Each point is reached from the start by the listed moves, each made 0, 1 or 2 times, or once backwards (-1), plus a little noise. Is the number of moves made odd or even? Then give how often each move was made.
In the rows, zero is written as 128.

Moves:
(1): 150 148 129
(2): 128 168 165
(3): 142 80 132
Start: 134 127 132
Points:
193 77 104 -> even (2, -1, 1)
198 158 176 -> even (2, 1, 1)
98 156 128 -> even (-1, 0, -1)

Moves:
(1): 121 134 138 133 131 138 128 139 131 129 130 126 126 121
(2): 100 131 129 142 144 119 123 110 123 135 119 127 121 132
(3): 130 120 135 127 112 130 110 137 140 122 128 120 109 146
(4): 133 119 129 125 112 140 125 130 120 125 112 126 141 140
(5): 143 129 137 132 137 124 126 117 130 138 134 140 124 117
(6): 112 117 136 119 135 117 127 127 129 132 130 114 144 138
(7): 102 130 140 135 110 113 138 117 130 129 147 134 137 123
(8): 133 132 131 137 126 128 136 150 120 127 128 151 131 134
(9): 127 121 124 124 132 140 138 115 117 131 139 123 112 131
(10): 108 120 133 122 128 139 137 129 133 130 124 150 128 120
(11): 124 122 124 135 110 128 141 150 139 148 130 121 125 132
Start: 137 136 127 126 132 127 144 124 130 122 121 132 137 126
Points:
96 79 156 120 57 130 149 216 158 157 82 130 187 191 -> even (0, 0, 1, 2, 0, 2, 0, 1, -1, 1, 2)
93 132 85 162 153 153 176 128 123 170 120 104 52 143 -> even (0, 2, 0, -1, -1, -1, -1, 0, 2, 0, 2)
7 95 166 143 46 115 157 125 192 163 146 135 100 143 -> even (0, 1, 2, 0, 0, 0, 2, -1, 0, 2, 2)
